Each row of a before or after table is a point. The points were changed in one or more steps. Then noise was added and the rows were shuffled. The steps act on how far a point lies along the listed directions, d1 being the first. Write out the steps. A step turns or swaps two directions, mirrors them in a line or flattens them onto one, adds a multiple of one to another, or multiplies one. Angles are multiples of 10 degrees, from the lower direction toward the higher: turns from -170 to 170, lines from 10 to 170 but not 90. Use the fewest steps. Two steps may share a direction if one is a turn and the other turns, adds or multiplies; they go together, in the order done. Otherwise the lowest direction goes first.

Directions:
(1): [ 0.06  0.38 -0.54]
(2): [ 0.31 -0.49 -0.32]
(3): [-0.58 -0.22 -0.22]
Before (12 x 3):
[[-0.33  0.35 -0.33]
 [ 0.02  0.59  0.51]
 [-0.55  0.52 -0.48]
 [-0.08 -0.11 -0.11]
 [-0.38  0.42  0.54]
 [ 0.05  0.74  0.00]
 [-0.51  0.41 -0.44]
 [ 0.00 -0.31  0.18]
 [-0.28 -0.33  0.10]
 [ 0.22  0.08 -0.06]
 [ 0.03 -0.23  0.27]
 [-0.22  0.35 -0.51]]
After (12 x 3):
[[ 0.93  0.30 -0.12]
 [-0.33  0.00 -0.17]
 [ 1.05  0.24 -0.17]
 [ 0.25 -0.71  0.30]
 [-0.16 -0.10  0.28]
 [ 0.69  0.14  0.15]
 [-0.27  0.19 -0.19]
 [-0.10 -0.88 -0.04]
 [ 0.20 -0.54 -0.50]
 [ 0.00  0.40 -0.46]
 [ 0.65  0.13 -0.04]
 [ 0.11  0.19  0.02]]
Steps: multiply d3 by 1.6; turn d1 and d3 by -120 degrees; multiply d2 by -1

Directions:
(1): [ 0.16  0.12  0.00  0.18 -0.23 -0.72 -0.06 -0.72]
(2): [-0.09  0.14  0.00 -0.27  0.13  0.64  0.19 -0.77]
(3): [ 0.55 -0.23 -0.34 -0.51 -0.64  0.10  0.08  0.06]
(4): [-0.05 -0.54  0.63 -0.03 -0.10 -0.11  0.67 -0.03]
Before (8 x 8):
[[ 0.27 -0.28  0.24  0.01 -0.30 -0.18  0.07 -0.19]
 [-0.09 -0.42  0.10  0.21 -0.34 -0.53  0.20  0.86]
 [ 0.22  0.18 -0.61 -0.13  0.09  0.50 -0.36  0.64]
 [-0.72  0.14  0.19  0.34  0.51  0.38  0.10  0.43]
 [-0.07  0.30 -0.16 -0.30 -0.06 -0.30 -0.32 -0.54]
 [-0.45 -0.05  0.32  0.11  0.35  0.33  0.65 -0.09]
 [-0.22 -0.25  0.38  0.18  0.40  0.35  0.14  0.57]
 [-0.74  0.07  0.28  0.55  0.92  0.01 -0.03  0.81]]
After (8 x 8):
[[-0.02 -0.36  0.21 -0.02  0.12  0.32  0.20  0.67]
 [-0.49 -0.04  0.14  0.41  0.50 -0.06  0.06  0.98]
 [ 0.07 -0.28  0.33  0.16 -0.22 -0.21  0.03 -0.16]
 [-0.22  0.36 -0.06 -0.14  0.17 -0.28 -0.31 -0.62]
 [-0.36 -0.01  0.28 -0.06  0.21  0.53  0.70 -0.14]
 [-0.51 -0.01 -0.03  0.13  0.20  0.42  0.05  0.51]
 [ 0.47  0.08 -0.73 -0.43 -0.25  0.58 -0.33  0.72]
 [ 0.06 -0.58  0.07  0.24 -0.45 -0.70  0.18  1.06]]
Steps: add -0.7 times d1 to d3; multiply d2 by 1.3
